Each row of a before or after table is a point. The points were changed in one or more steps. Then noise was added and the rows were shuffled. The steps act on columns, c1 being the first. Write out the steps. A step turns or swaps two columns, mirrors them in a line or flattens them onto one, adds a multiple of one to another, or multiplies or shifts one. Angles are multiples of 10 degrees, from the lower column toward the higher: turns from -170 to 170, lines from 10 to 170 but not 90. Use the fewest steps. Two steps may share a column if one is a turn and the other turns, adds or multiplies; they go together, in the order done. Otherwise the lowest column goes first.
In the rows, zero is written as 128.

Before, 11 rows:
[[155 131 177]
 [140 171 161]
 [167 109 133]
 [114 161 150]
 [ 94 184  69]
 [117 191 159]
 [133 123 124]
 [123 149 124]
 [ 52 101 148]
 [143 156  73]
 [175 163 174]]
After, 11 rows:
[[186 112 173]
 [178  61 133]
 [154 109  76]
 [164  79 179]
 [132  97 122]
 [ 64  51 148]
 [124 112 149]
 [104 132  68]
 [143  75 125]
 [151 120 161]
 [128 139 161]]
Steps: shift c1 by 10; shift c2 by -50

Before (12 x 6):
[[106 142 138 129 121 144]
 [154 134  98 133 106 132]
 [186 150 136 103 126 138]
 [104 143 133 106 124  81]
 [125 126 111 157 126 132]
 [109 147 137 178 124 138]
 [126 109 129 134 123 122]
 [104 144  86 113 116 148]
 [137  93 124 102 244 127]
 [110 143 127 136 113 149]
 [107 102  81 144 155 138]
 [133 150 137 168 157 122]]
After, 12 rows:
[[132 129  97 135 151 154]
 [137 143  81 144  93 108]
 [138 107 135 103 136 186]
 [147 117  87 113 145 102]
 [143 117 138 129 139 105]
 [122 147 128 135 127 127]
 [138 112 138 178 138 108]
 [122  97 137 166 108 134]
 [132 130 111 157 130 124]
 [ 81 116 133 105 136 104]
 [127 122 124 101   7 137]
 [148 119 128 136 147 111]]
Steps: swap c1 and c6; turn c2 and c5 by 160 degrees

Before, 14 rows:
[[ 79 129 173  74 182 135 150  64 103]
 [ 79 180 168 121 106 102 212 140 166]
 [148  98  97 134 134 150 164 132 157]
 [126 119  87  57 167  94 130 133 173]
 [ 93 137  78 131 129 115 202 157 117]
 [116 115 101 141 178 153 129 155 105]
 [116 163 168  61 162 140 173 130 119]
 [ 93 118 128 107 125 140 197 115 154]
 [107  91 154 142 106  90 127 136  84]
 [129  95 152 152 155 111 139  99  86]
 [167 154 138 138 107 100 164 129 162]
 [145 161 112  74 147 153 117  79  95]
 [135 181  80 151  99 163 134 155 127]
 [ 73 141 148 148 165 167 172  84  86]]
After:
[[103 173 169  62 148 139 173 129 120]
 [162 165 112  74 133 152 117  78  96]
 [ 30 147 173  75 179 135 150  65 104]
 [ 57 119 127 107 129 139 197 114 154]
 [129 106 152 152 164 110 140  98  86]
 [ 86  85 154 141 120  90 127 136  84]
 [206 145 137 138  99 100 165 130 161]
 [ 30 170 168 121  90 102 212 140 167]
 [142 168  80 152  82 163 134 155 127]
 [ 17 154 148 149 158 167 172  82  87]
 [167 101  96 134 144 151 166 133 156]
 [123 133  88  56 168  94 130 133 172]
 [105 133 102 141 179 152 128 154 106]
 [ 58 137  77 131 127 116 201 157 116]]
Steps: multiply c1 by 2; turn c2 and c5 by -20 degrees

Before (9 x 14):
[[157 174 147 126 132 111 113  99  92 133 173 148 105 149]
 [166 126 141  97 104  98  58 163 167 109 153 187 122 154]
 [110 113 145 108  66  95 157 156 112 133 154 180 163  80]
 [181 170  90 132 105  78  88  88 139  98 112 152 152 115]
 [ 93 144  93 109 127 170  77 123 125 159 156 121 182 106]
 [108 112  89 149  94 172  97 160 107  92 105 103  94  80]
 [124 119 107 138  85 171  59 170 112 162 172 109 124 159]
 [144 174 152 174 112 155  79 110  96 132 118 110 132 110]
 [117 149 179 166 129 143 155 122 117 124 148 182 156 150]]
After:
[[141 122 224 156 163  97 225 160 160 102 150  55 115 154]
 [203 110  72 137 189  96 100 150 115 140 158  92 163  80]
 [128 114 197 107 155 166 139 158 105  92 104 162  97  83]
 [115 167 143 128 130 106 159 102  91 130 175  97 103 148]
 [114 119 246 110 176 167 203 180 114 165 171 148 130 165]
 [ 91 167 216 120 152  86 154  85 139 101 107  71 148 112]
 [194 146  53  91 123 151 141 122 122 123 154  98 162 147]
 [ 89 174 188  80 136 156 213 108  91 134 119 135 126 113]
 [165 149 232 147 132 176 165 125 120 162 153 156 182 103]]
Steps: turn c1 and c12 by -140 degrees; multiply c1 by 1.6; multiply c7 by 2; turn c3 and c7 by 130 degrees; turn c4 and c5 by -170 degrees
